Each wall is flat, endless, passes through zero and stands at right angles to its row. A trip goes straight from one point to another. Which walls does it cross, in order?
In the rows, zero is written as 128.

Walls:
(1): [ 93 134  96]
(2): [141 183 180]
(3): [128 151 158]
(4): [151 176  84]
(5): [136 184 164]
(6): [127 145 125]
(7): [180  50 118]
Trips:
[131 131  87] to [ 91 185  96] => 7, 5, 2, 3
[146 112 166] to [ 47  50 125] => 5, 2, 3, 1
[182 188 124] to [138 156 161] => none
[141 100 139] to [130 112 194] => 3, 2, 5
[143 103  96] to [143 139  72] => 6

Walls:
(1): [148 125 149 168 120 118  54 144 189]
(2): [166 126  80  64 160 100 141  82 135]
(3): [114 147 193 202 166 150  59  79 211]
(4): [164 107  53 127 112  31 130  98  94]
(5): [120 118  36 133 111 157 176 106 160]
(6): [112 189 176 120 178  89 127 185  98]
(7): [ 84 152 145  68  55 136  63 159 187]
Trips:
[133  94 159 188 137 105 148 156 151] to [147 141 181 139 144 113  72  95 159] => 7
[176 201  82 159 155 160 141  99 193] to [117 107 143  74 130 122  75 170 104] => 7, 6, 5, 3, 2
[ 84 140 112  72  58  99 203 122 183] to [160 107 171 105 181 148 129 156 109] => 4, 6, 5, 7
[ 97 195 122 108  91 101 106  78  96] to [120 127  69  43  95 169 158 144 176] => 5, 6, 4
[121 139 145 134 162 175  93 140 133] to [119 143 216 157 137 161  49 108 139] => none
[ 73 189 146 161 125 187 184 116 119] to [ 94 139 158 208 138 146  77 155 120] => 5, 1, 7
[ 94 104  94 105 148 145  81  99 187] to [ 87 106 166 124  91 111 122 138 117] => 2, 5, 6, 3
[ 95 152 138 118 158 140 111 109 155] to [ 79 177 135 154 122 106 103 133 103] => 2
[ 96 149 138 109 129 122 106 148 112] to [134 105 147 194 138 129 168 140 175] => 1, 3, 7, 5, 6
[171 132 131  99 164  72 200 111 155] to [122  74 106 160 126 148 153 139 167] => 6, 1, 3, 2, 4

Walls:
(1): [110 145 114 152 151 145  98 155 175 167 154 118 110  79]
(2): [177 136 135 125  98 170 137  94 135 155 165 123 153 109]
(3): [176 120 137  73 152  75 158 123  95 162 184 119 141 162]
(4): [123 141 134  23 130 164 108 142 145 145 119 122 102 123]
(5): [ 92 160 156 166 157 243 138 110 119 148 137 112 127 172]
(6): [143 160 138 104  74 113 148 109 150 156 117 108  99 144]
Trips:
[ 98  94 182  82 102 121 150 164 134 160 136  95  46 167] to [ 82 123 111  89  62 188 119 122 121 145 148 131 135 139] => 2, 3
[124 150 142 190 126 119 108 178 150  98 131 152 127 135] to [155 175 143 101  52  78  82 145 121 118 131 163 131 128] => 5, 6, 1, 4, 3, 2
[137 158 194 134  72 171 127 126  96 182  75 153 110 111] to [ 95 110  97 114  93  99 111 168 147  80 127 137 145 168] => 2, 5, 6, 4
[167 117 191 156 110 144 101 113 118 104 151 111 192 182] to [153 166  75  96  76 152 118 162 127 109 177  99 158 172] => 6, 4
[100 143 133 143 132  94 152 106  98 162  91 162  97 138] to [183 106 160  75  97 137 124 138  99 144 140 103 133 130] => 4, 2
[109 185 156 131 123  83 162 116  99 106  82 145 101  66] to [102 131 105 159 157 182 189 102 146 103 136 161 155 156] => 5, 6, 2
[140 131 196  75 107 154  95  84  46 170 157 118 130 146] to [116 126 139 129  96  94 140  96 101 150 119 126 173 140] => 4, 5
